Every row gives one point. Each copy is the shape, with its points in the same order, turned, moved and blurred by noise. Say if it was mirrored as well.

Shape:
array([[ 0.72,  0.27],
       [-0.21,  0.00],
       [-0.74,  0.06],
       [ 0.52,  0.11],
       [-0.52, -0.14],
       [ 0.32,  0.16],
       [ 0.05, -0.53],
       [-0.29, -0.03]])
Copy 1:
array([[-0.21,  0.68],
       [ 0.11, -0.21],
       [ 0.38, -0.73],
       [-0.20,  0.52],
       [ 0.16, -0.57],
       [-0.02,  0.24],
       [-0.53, -0.26],
       [ 0.07, -0.41]])
Copy 1 is: mirrored
Copy 2:
array([[-0.75,  0.23],
       [ 0.09, -0.19],
       [ 0.61, -0.22],
       [-0.58,  0.03],
       [ 0.40, -0.34],
       [-0.38,  0.07],
       [-0.19, -0.64],
       [ 0.20, -0.26]])
Copy 2 is: mirrored
Copy 3:
array([[ 0.69, -0.60],
       [ 0.01,  0.12],
       [-0.14,  0.57],
       [ 0.47, -0.52],
       [-0.18,  0.30],
       [ 0.48, -0.36],
       [-0.33, -0.33],
       [-0.05,  0.20]])
Copy 3 is: only turned
Copy 4:
array([[ 0.49,  0.64],
       [-0.05, -0.17],
       [-0.32, -0.65],
       [ 0.32,  0.56],
       [-0.24, -0.34],
       [ 0.28,  0.35],
       [-0.54,  0.43],
       [-0.20, -0.27]])
Copy 4 is: mirrored

Shape:
array([[ 0.14,  0.30],
       [ 0.50,  0.34],
       [-0.36, -0.13],
       [-0.32, -0.19],
       [-0.06,  0.21],
       [-0.41,  0.36],
       [-0.40, -0.73],
       [ 0.54,  0.34]])
Copy 1:
array([[ 0.12, -0.36],
       [ 0.42, -0.54],
       [-0.18,  0.28],
       [-0.08,  0.35],
       [-0.04, -0.18],
       [-0.42, -0.15],
       [ 0.01,  0.81],
       [ 0.52, -0.48]])
Copy 1 is: mirrored
Copy 2:
array([[-0.02, -0.57],
       [ 0.17, -0.93],
       [-0.10,  0.15],
       [-0.15,  0.01],
       [-0.17, -0.45],
       [-0.45, -0.16],
       [ 0.34,  0.49],
       [ 0.19, -0.83]])
Copy 2 is: mirrored

Shape:
array([[ 1.40, -0.20,  0.08],
       [-0.58,  0.05, -0.05],
       [-0.06,  0.02, -0.38],
       [-0.08,  0.08,  0.10],
       [-0.51, -0.43, -0.06],
       [ 0.02, -0.18, -0.12],
       [-0.33,  0.10,  0.05],
       [ 0.26, -0.16, -0.22]])
Copy 1:
array([[ 1.16, -0.65, -0.23],
       [-0.52,  0.31,  0.24],
       [-0.27, -0.04, -0.19],
       [-0.04,  0.20,  0.15],
       [-0.59, -0.13,  0.44],
       [-0.10, -0.14,  0.02],
       [-0.27,  0.29,  0.19],
       [ 0.04, -0.28, -0.11]])
Copy 1 is: only turned
Copy 2:
array([[ 1.12, -0.87,  0.03],
       [-0.60,  0.16,  0.16],
       [-0.24, -0.17, -0.26],
       [-0.04,  0.03,  0.23],
       [-0.66, -0.26,  0.34],
       [-0.16, -0.32,  0.11],
       [-0.28,  0.16,  0.18],
       [ 0.04, -0.39, -0.04]])
Copy 2 is: only turned
Copy 3:
array([[-0.83,  1.00,  0.61],
       [ 0.23, -0.23, -0.66],
       [ 0.17,  0.17, -0.33],
       [-0.20, -0.04, -0.30],
       [-0.02,  0.13, -0.83],
       [-0.16,  0.29, -0.34],
       [-0.10, -0.17, -0.32],
       [-0.13,  0.51, -0.15]])
Copy 3 is: mirrored

Shape:
array([[-0.10,  0.66,  0.23],
       [-0.54, -0.28,  0.15],
       [ 0.11, -0.02, -0.67],
       [-0.49,  0.04, -0.25],
       [ 0.58, -0.66, -0.27],
       [ 0.43, -0.01, -0.09],
       [-0.39, -0.11, -0.19]])
Copy 1:
array([[-0.03,  0.42,  0.60],
       [ 0.26, -0.56,  0.39],
       [-0.55, -0.19, -0.28],
       [-0.27, -0.38,  0.42],
       [ 0.11, -0.29, -0.78],
       [-0.06,  0.17, -0.30],
       [-0.13, -0.43,  0.32]])
Copy 1 is: only turned
Copy 2:
array([[-0.22,  0.66,  0.21],
       [-0.17, -0.07, -0.53],
       [ 0.65,  0.00,  0.16],
       [ 0.14,  0.24, -0.40],
       [ 0.26, -0.68,  0.48],
       [ 0.05, -0.09,  0.48],
       [ 0.11,  0.03, -0.32]])
Copy 2 is: only turned
Copy 3:
array([[-0.23,  0.25, -0.30],
       [-0.40,  0.01,  0.71],
       [-0.16, -0.83,  0.03],
       [-0.58, -0.27,  0.30],
       [ 0.61, -0.78,  0.55],
       [ 0.33, -0.37,  0.06],
       [-0.41, -0.31,  0.41]])
Copy 3 is: only turned
Copy 4:
array([[ 0.56,  0.14, -0.04],
       [-0.34,  0.27,  0.48],
       [-0.46, -0.01, -0.59],
       [-0.27,  0.46,  0.01],
       [-0.76, -0.72, -0.20],
       [-0.14, -0.43, -0.25],
       [-0.42,  0.31,  0.08]])
Copy 4 is: only turned

Shape:
array([[ 0.01, -0.14, -0.09,  0.03],
       [-0.31, -0.50, -0.02,  0.03],
       [-0.26,  0.30,  0.81, -0.42],
       [ 0.17,  0.11, -0.29,  0.20],
       [ 0.20,  0.47, -0.27,  0.27],
       [ 0.25, -0.07,  0.70,  0.34],
       [-0.22,  0.54,  0.57, -0.54],
       [-0.69,  0.53, -0.40, -0.06],
       [ 0.01,  0.04,  0.79, -0.31],
       [ 0.26,  0.06,  0.26,  0.28]])
Copy 1:
array([[ 0.23, -0.21,  0.20, -0.11],
       [ 0.18, -0.40,  0.63, -0.04],
       [-0.20,  0.71,  0.61, -0.49],
       [ 0.30, -0.18, -0.15,  0.01],
       [ 0.25,  0.12, -0.45,  0.08],
       [ 0.71,  0.51,  0.55, -0.07],
       [-0.39,  0.62,  0.24, -0.53],
       [-0.64, -0.10, -0.11,  0.22],
       [ 0.14,  0.56,  0.65, -0.50],
       [ 0.52,  0.27,  0.15, -0.03]])
Copy 1 is: only turned
Copy 2:
array([[-0.12,  0.11,  0.10, -0.09],
       [ 0.05,  0.14,  0.39, -0.40],
       [-1.08,  0.23,  0.67, -0.13],
       [-0.14,  0.01, -0.25,  0.06],
       [-0.42, -0.01, -0.51,  0.14],
       [-0.44,  0.81,  0.25,  0.17],
       [-1.15, -0.02,  0.48, -0.03],
       [-0.62, -0.35, -0.35, -0.63],
       [-0.77,  0.37,  0.73,  0.05],
       [-0.32,  0.44, -0.01,  0.13]])
Copy 2 is: mirrored
Copy 3:
array([[ 0.27,  0.02,  0.16, -0.13],
       [ 0.17,  0.19,  0.54, -0.36],
       [-0.07,  0.89,  0.02,  0.47],
       [ 0.25, -0.31, -0.02,  0.01],
       [ 0.12, -0.43, -0.18,  0.29],
       [-0.35,  0.39, -0.33, -0.25],
       [ 0.11,  0.75, -0.03,  0.74],
       [ 0.16, -0.23,  0.66,  0.74],
       [-0.02,  0.86, -0.15,  0.13],
       [-0.07,  0.07, -0.26, -0.09]])
Copy 3 is: mirrored
Copy 4:
array([[ 0.06,  0.15, -0.06, -0.10],
       [ 0.11, -0.09, -0.42,  0.19],
       [ 0.35, -0.35,  0.78,  0.36],
       [-0.25,  0.23, -0.05, -0.22],
       [-0.52,  0.31,  0.28, -0.32],
       [ 0.09, -0.59,  0.32, -0.39],
       [ 0.20, -0.03,  0.88,  0.39],
       [-0.62,  0.44,  0.19,  0.60],
       [ 0.47, -0.36,  0.53,  0.16],
       [-0.08, -0.22,  0.30, -0.33]])
Copy 4 is: mirrored

Shape:
array([[ 0.15, -0.28,  0.33,  0.57],
       [-0.50,  0.31, -0.42,  0.40],
       [ 0.26,  0.19, -0.69, -0.15],
       [-0.28,  0.09, -0.71, -0.27],
       [-0.16,  0.21, -0.13, -0.30],
       [ 0.08, -0.72,  0.18,  0.56],
       [-0.13,  0.37, -0.59,  0.17],
       [-0.01, -0.43,  0.42,  0.76]])
Copy 1:
array([[-0.14,  0.07,  0.22,  0.67],
       [ 0.18, -0.62, -0.28, -0.05],
       [ 0.09, -0.34,  0.47, -0.57],
       [-0.13, -0.50,  0.01, -0.60],
       [-0.11, -0.03, -0.06, -0.37],
       [-0.53, -0.09,  0.43,  0.73],
       [ 0.31, -0.52,  0.05, -0.25],
       [-0.28,  0.12,  0.09,  0.92]])
Copy 1 is: only turned
Copy 2:
array([[ 0.15, -0.47, -0.07, -0.27],
       [-0.39,  0.28, -0.52,  0.16],
       [ 0.51,  0.69, -0.18,  0.05],
       [ 0.01,  0.81, -0.22, -0.09],
       [-0.09,  0.50,  0.12, -0.03],
       [ 0.20, -0.57, -0.33, -0.62],
       [ 0.03,  0.46, -0.36,  0.29],
       [-0.09, -0.81, -0.16, -0.33]])
Copy 2 is: only turned

Shape:
array([[-0.41, -0.31,  0.41, -1.01,  0.22, -0.09],
       [ 0.34, -0.17, -0.32,  0.24,  0.36,  0.44],
       [ 0.31, -0.41,  0.36,  0.19, -0.23,  0.35],
       [-0.20,  0.44, -0.41,  0.21,  0.33, -0.34],
       [-0.25, -0.29,  0.32,  0.31,  0.27, -0.27],
       [-0.32, -0.26, -0.51,  0.25, -0.15,  0.72],
       [ 0.20, -0.43,  0.10,  0.01, -0.18,  0.07],
       [ 0.00,  1.02,  0.21,  0.05,  0.32, -0.48],
       [ 0.12,  0.11, -0.56, -0.73,  0.40, -0.44]])
Copy 1:
array([[-0.13,  0.29, -0.56,  0.16,  0.68, -0.49],
       [ 0.47, -0.01, -0.14, -0.07, -0.56,  0.41],
       [-0.09, -0.62, -0.26, -0.19, -0.15,  0.23],
       [ 0.49,  0.46,  0.64, -0.12,  0.04,  0.20],
       [ 0.41, -0.20,  0.07, -0.23,  0.53,  0.35],
       [-0.04,  0.28, -0.24, -0.70, -0.49,  0.48],
       [-0.14, -0.26, -0.13,  0.00,  0.07,  0.36],
       [ 0.62,  0.11,  0.98,  0.04,  0.06, -0.52],
       [ 0.18,  0.78,  0.12,  0.69,  0.02, -0.02]])
Copy 1 is: only turned
Copy 2:
array([[-0.26,  0.75,  0.28,  0.33,  0.22, -0.69],
       [ 0.41,  0.07, -0.48, -0.38,  0.44,  0.04],
       [-0.03, -0.42,  0.03, -0.35,  0.15, -0.31],
       [-0.23,  0.52, -0.45, -0.22, -0.13,  0.61],
       [-0.33,  0.03, -0.53,  0.04, -0.24, -0.25],
       [-0.40, -0.11, -0.35, -0.67,  0.81,  0.01],
       [-0.14, -0.19,  0.06, -0.08,  0.24, -0.07],
       [-0.10,  0.74, -0.08, -0.45, -0.76,  0.61],
       [ 0.29,  0.92,  0.06,  0.29,  0.37,  0.42]])
Copy 2 is: mirrored

Shape:
array([[ 0.56,  0.19, -0.51, -0.12,  0.11, -0.30],
       [-0.60,  0.61, -0.22, -0.16, -0.22, -0.06],
       [-0.41,  0.37,  0.30,  0.07,  0.05, -0.93],
       [-0.11, -0.67,  1.04, -0.15,  0.31,  0.43],
       [-0.41,  0.72,  0.07,  0.19,  0.02, -0.06],
       [-0.10, -0.03, -0.77,  0.07,  0.06,  0.01],
       [ 0.06, -0.09, -0.36,  0.17, -0.55, -0.02],
       [-0.51,  0.26, -0.14, -0.16, -0.28, -0.02],
       [-0.28, -0.19,  0.68,  0.30,  0.18, -0.13]])
Copy 1:
array([[ 0.06, -0.79, -0.24, -0.58,  0.22, -0.02],
       [-0.03, -0.56,  0.55, -0.08, -0.69,  0.16],
       [-0.55, -0.39,  0.04,  0.11, -0.28,  0.82],
       [-0.20,  0.92, -0.06,  0.43,  0.13, -0.45],
       [-0.51, -0.51,  0.39, -0.09, -0.61,  0.01],
       [ 0.33, -0.49, -0.22, -0.63, -0.56, -0.12],
       [ 0.16, -0.09,  0.19, -0.86, -0.27,  0.12],
       [ 0.11, -0.26,  0.50, -0.21, -0.54,  0.13],
       [-0.57,  0.41, -0.08,  0.12, -0.21,  0.09]])
Copy 1 is: mirrored
Copy 2:
array([[ 0.09,  0.70, -0.16,  0.30,  0.42,  0.20],
       [ 0.17, -0.45,  0.06, -0.05,  0.37,  0.68],
       [ 0.33, -0.62, -0.56,  0.34,  0.21, -0.08],
       [-0.66,  0.06, -0.27, -0.79, -0.80, -0.35],
       [-0.12, -0.47, -0.05,  0.26,  0.24,  0.49],
       [ 0.01,  0.39,  0.31, -0.04,  0.76,  0.12],
       [ 0.25,  0.26,  0.61,  0.03,  0.18,  0.08],
       [ 0.23, -0.26,  0.16, -0.24,  0.21,  0.49],
       [-0.43, -0.40, -0.18, -0.09, -0.25, -0.36]])
Copy 2 is: only turned
Copy 3:
array([[-0.11,  0.32,  0.32, -0.67, -0.11, -0.05],
       [-0.11, -0.07,  0.30,  0.22,  0.40,  0.74],
       [-0.61,  0.19, -0.28,  0.48, -0.34,  0.29],
       [ 0.87,  0.23,  0.21,  0.96, -0.31, -0.66],
       [-0.22,  0.18,  0.07,  0.27,  0.55,  0.37],
       [-0.10, -0.32,  0.38, -0.50,  0.16, -0.14],
       [ 0.43, -0.25,  0.05, -0.42, -0.01,  0.32],
       [ 0.06, -0.15,  0.44,  0.26,  0.19,  0.61],
       [ 0.09,  0.02, -0.28,  0.73, -0.03, -0.19]])
Copy 3 is: only turned
Copy 4:
array([[-0.32,  0.33,  0.29, -0.30, -0.40,  0.25],
       [ 0.05, -0.14, -0.34,  0.65, -0.44,  0.42],
       [-0.22,  0.14, -0.84, -0.01,  0.12,  0.74],
       [ 0.66, -0.02, -0.39, -0.24,  0.81, -0.67],
       [-0.10,  0.27, -0.42,  0.73,  0.06,  0.42],
       [-0.61, -0.18, -0.10,  0.14, -0.48, -0.06],
       [-0.05,  0.20, -0.43,  0.10, -0.65, -0.26],
       [ 0.10, -0.21, -0.48,  0.42, -0.43,  0.19],
       [ 0.06,  0.20, -0.75,  0.05,  0.60, -0.23]])
Copy 4 is: mirrored

Shape:
array([[-0.39,  0.63, -0.02,  0.39,  0.32,  0.26, -0.09,  0.42],
       [ 0.02,  0.39,  0.17,  0.44, -0.25,  0.09, -0.36,  0.60],
       [-0.22, -0.39, -0.43,  0.28, -0.31, -0.36, -0.11, -0.03],
       [-0.11, -0.45, -0.77, -0.37, -0.60, -0.06,  0.08, -0.35],
       [ 0.11,  0.25,  0.13,  0.48,  0.15,  0.58, -0.36,  0.03],
       [-0.13, -0.27, -0.26, -0.16, -0.28, -0.21,  0.18, -0.53],
       [-0.07,  0.73, -0.10,  0.33,  0.28,  0.44, -0.65,  0.32],
       [ 0.01,  0.53,  0.00,  0.19, -0.15,  0.65, -0.18,  0.54],
       [ 0.43,  0.41, -0.13,  0.66,  0.41,  0.78,  1.00, -0.07],
       [ 0.26, -0.03, -0.22, -0.37, -0.12, -0.51, -0.02, -0.18],
       [ 0.17, -0.60, -0.02, -0.15, -0.38, -0.41, -0.05, -0.48],
       [ 0.66,  0.59, -0.54,  0.73, -0.03,  0.46,  0.73, -0.23],
       [-0.28,  0.06, -0.10, -0.04, -0.71, -0.32, -0.06, -0.58],
       [-0.18, -0.18,  0.12, -0.28, -0.43, -0.21, -0.06, -0.01]])
Copy 1:
array([[ 0.03,  0.13,  0.35, -0.21,  0.01, -0.52,  0.43, -0.11],
       [ 0.53,  0.25,  0.21,  0.16, -0.22, -0.63,  0.07, -0.36],
       [ 0.55,  0.14, -0.08, -0.24, -0.18,  0.55, -0.20, -0.52],
       [ 0.81,  0.07, -0.49, -0.18, -0.01,  0.89, -0.21,  0.21],
       [ 0.08,  0.02,  0.05,  0.09,  0.30, -0.57, -0.29, -0.13],
       [ 0.30, -0.13, -0.36, -0.10, -0.31,  0.73, -0.25,  0.02],
       [ 0.33, -0.24,  0.24, -0.14,  0.31, -0.83,  0.16, -0.15],
       [ 0.40,  0.34,  0.15,  0.11,  0.11, -0.71,  0.10,  0.20],
       [-0.67,  0.78, -0.03, -0.56, -0.08, -0.49, -0.57,  0.54],
       [ 0.66, -0.33, -0.05, -0.15, -0.66,  0.39, -0.39,  0.07],
       [ 0.49, -0.18, -0.27,  0.18, -0.44,  0.72, -0.65, -0.22],
       [-0.10,  0.65, -0.48, -0.88, -0.21, -0.51, -0.65,  0.38],
       [ 0.46, -0.21, -0.75,  0.13, -0.44,  0.45,  0.01, -0.22],
       [ 0.56, -0.07, -0.07,  0.33, -0.42,  0.33,  0.00, -0.05]])
Copy 1 is: only turned
Copy 2:
array([[-0.09,  0.12,  0.70,  0.77, -0.38,  0.01, -0.04,  0.43],
       [ 0.19, -0.24,  1.00,  0.27,  0.06, -0.13, -0.26,  0.43],
       [ 0.31,  0.18,  0.30,  0.35,  0.81,  0.19,  0.25, -0.13],
       [ 0.62,  0.72,  0.01,  0.03,  0.66,  0.19, -0.11, -0.68],
       [-0.08,  0.32,  0.54,  0.31,  0.07, -0.56, -0.26,  0.54],
       [ 0.01,  0.32, -0.23,  0.22,  0.48,  0.09, -0.11, -0.45],
       [-0.19,  0.46,  1.01,  0.55, -0.29, -0.16, -0.33,  0.59],
       [ 0.37,  0.17,  0.85,  0.23, -0.38, -0.24, -0.32,  0.27],
       [ 0.54,  0.24, -0.66,  0.40, -0.60, -0.43, -0.11,  0.85],
       [-0.10,  0.30,  0.07, -0.17,  0.33,  0.53, -0.13, -0.19],
       [-0.10,  0.15,  0.00, -0.21,  0.87,  0.02,  0.01, -0.42],
       [ 0.61,  0.41, -0.54,  0.44, -0.15,  0.02, -0.45,  0.98],
       [ 0.04,  0.04,  0.13,  0.40,  0.61,  0.25, -0.54, -0.61],
       [ 0.08, -0.04,  0.28, -0.02,  0.28,  0.10, -0.18, -0.46]])
Copy 2 is: only turned
Copy 3:
array([[ 0.57, -0.49,  0.02,  0.16,  0.03, -0.39,  0.25,  0.38],
       [-0.03, -0.60,  0.30,  0.20, -0.24, -0.22, -0.10,  0.31],
       [-0.02,  0.09,  0.24, -0.18, -0.18,  0.06,  0.32, -0.72],
       [-0.11,  0.38,  0.34, -0.07,  0.53,  0.15,  0.15, -0.99],
       [-0.15, -0.35, -0.44,  0.14,  0.06, -0.29,  0.15,  0.34],
       [ 0.04,  0.62,  0.16,  0.00,  0.19,  0.16,  0.18, -0.58],
       [ 0.17, -0.63, -0.19,  0.15,  0.11, -0.78, -0.06,  0.33],
       [ 0.04, -0.65,  0.10,  0.31,  0.40, -0.17, -0.03,  0.40],
       [ 0.73, -0.37, -0.92,  0.37,  0.27,  0.78,  0.10,  0.29],
       [ 0.02,  0.44,  0.24,  0.48, -0.16, -0.12, -0.14, -0.62],
       [-0.42,  0.62,  0.17,  0.11, -0.19,  0.16,  0.18, -0.69],
       [ 0.69, -0.35, -0.79,  0.10,  0.21,  0.69, -0.52, -0.08],
       [-0.04,  0.73,  0.39, -0.33,  0.10, -0.01, -0.11, -0.19],
       [-0.18,  0.36,  0.53,  0.24,  0.07,  0.00,  0.22, -0.23]])
Copy 3 is: only turned
